Every row gives one point. Two turns around zero, p and q, are shown by what they do to some points. Where does a point land after both, in the order given? Backwards means that the second turn is done in reverse. Each puzzle has new turns, and all numbers are rounded.

Turn p:
-0.11; +0.15; +0.03 => -0.16; -0.08; +0.06
+0.03; -0.33; -0.06 => +0.33; -0.03; -0.07
+0.19; +0.23; -0.44 => -0.23; +0.10; -0.47
+0.09; -0.23; +0.22 => +0.25; +0.11; +0.19
-0.19; +0.18; +0.25 => -0.19; -0.10; +0.29
Turn q:
-0.02; +0.32; +0.07 => -0.27; +0.17; +0.08
+0.01; -0.38; -0.43 => +0.28; -0.26; -0.43
-0.13; +0.02; +0.21 => -0.06; -0.07; +0.23
+0.14; +0.04; +0.15 => +0.06; +0.16; +0.13
Where do these land?
p, then q: -0.22; +0.13; +0.25 => +0.07; -0.15; +0.32
p, then q: -0.01; -0.19; +0.36 => +0.10; +0.25; +0.31
q, then p backwards: +0.05; -0.05; -0.36 => +0.06; -0.04; -0.36
p, then q: +0.19; +0.11; -0.25 => -0.20; -0.05; -0.26

Turn p:
+0.08; +0.06; -0.31; +0.23; -0.26; +0.16 => +0.39; -0.11; +0.06; +0.28; +0.03; +0.05
+0.02; -0.18; +0.12; -0.05; +0.16; +0.05 => -0.09; +0.01; +0.14; -0.22; +0.01; -0.04
+0.38; +0.33; -0.13; +0.16; +0.00; -0.21 => +0.20; +0.45; -0.13; +0.23; +0.14; +0.07
+0.08; +0.48; +0.29; -0.05; +0.25; +0.01 => -0.24; +0.30; -0.18; -0.06; +0.08; +0.44
-0.04; -0.16; -0.12; -0.29; +0.01; -0.29 => -0.06; +0.01; -0.23; -0.12; -0.02; -0.37
-0.03; -0.13; +0.24; +0.10; -0.04; -0.01 => -0.15; +0.02; +0.21; +0.01; -0.15; -0.01
+0.14; -0.14; +0.22; +0.13; +0.03; +0.57 => +0.16; -0.11; +0.43; -0.25; -0.11; +0.37
-0.50; -0.14; +0.07; -0.30; -0.23; -0.10 => -0.28; -0.42; -0.23; +0.00; -0.27; -0.21
-0.13; -0.12; -0.39; +0.07; +0.09; -0.17 => +0.08; -0.14; -0.06; +0.11; +0.30; -0.30
Turn q:
+0.30; +0.23; +0.19; -0.35; +0.07; +0.00 => +0.01; +0.14; -0.10; -0.33; +0.41; +0.03
+0.02; -0.09; -0.23; +0.17; +0.19; -0.09 => +0.10; +0.02; -0.22; +0.19; -0.16; -0.12
+0.02; -0.28; -0.10; +0.27; -0.06; +0.00 => +0.19; +0.00; +0.07; +0.30; -0.18; +0.05
-0.06; +0.28; +0.19; -0.18; -0.27; -0.42 => +0.03; -0.13; +0.29; -0.38; +0.14; -0.37
+0.02; -0.01; +0.30; -0.19; +0.09; +0.05 => -0.16; +0.08; +0.08; -0.01; +0.31; +0.04
-0.18; +0.04; -0.13; +0.54; +0.11; +0.24 => -0.14; +0.25; -0.02; +0.22; -0.52; +0.07
-0.37; -0.37; -0.29; -0.06; +0.09; +0.23 => -0.19; -0.38; -0.16; +0.38; -0.16; +0.21
+0.26; +0.21; +0.07; -0.19; -0.21; -0.02 => +0.16; +0.04; +0.07; -0.36; +0.16; +0.07
Where do these land?
q, then p backwards: +0.04; +0.12; -0.28; +0.35; +0.12; +0.06 => +0.17; +0.10; +0.14; -0.22; -0.33; -0.13
p, then q backwards: -0.08; +0.19; +0.07; -0.26; +0.17; +0.25 => +0.07; +0.16; -0.16; -0.27; -0.05; +0.28
p, then q: -0.17; +0.03; +0.18; -0.09; -0.17; +0.29 => +0.04; -0.17; +0.18; +0.11; +0.01; +0.33
p, then q backwards: -0.25; +0.03; +0.44; +0.39; +0.16; +0.10 => -0.38; -0.11; +0.37; -0.01; -0.14; +0.36
p, then q: +0.34; -0.06; -0.15; -0.24; -0.19; -0.37 => +0.32; -0.04; -0.09; -0.39; -0.11; -0.31
p, then q: -0.33; +0.07; -0.04; +0.08; +0.07; +0.00 => -0.11; -0.06; -0.03; +0.32; -0.10; +0.00
p, then q: +0.09; +0.15; -0.20; -0.10; +0.17; +0.05 => +0.01; +0.04; -0.32; -0.03; +0.05; +0.04
q, then p: +0.04; -0.21; +0.34; +0.00; -0.41; -0.18 => -0.29; +0.33; +0.28; -0.22; -0.17; +0.13
q, then p: +0.32; -0.32; -0.36; -0.14; +0.07; -0.21 => +0.42; +0.27; +0.20; -0.06; +0.26; -0.22
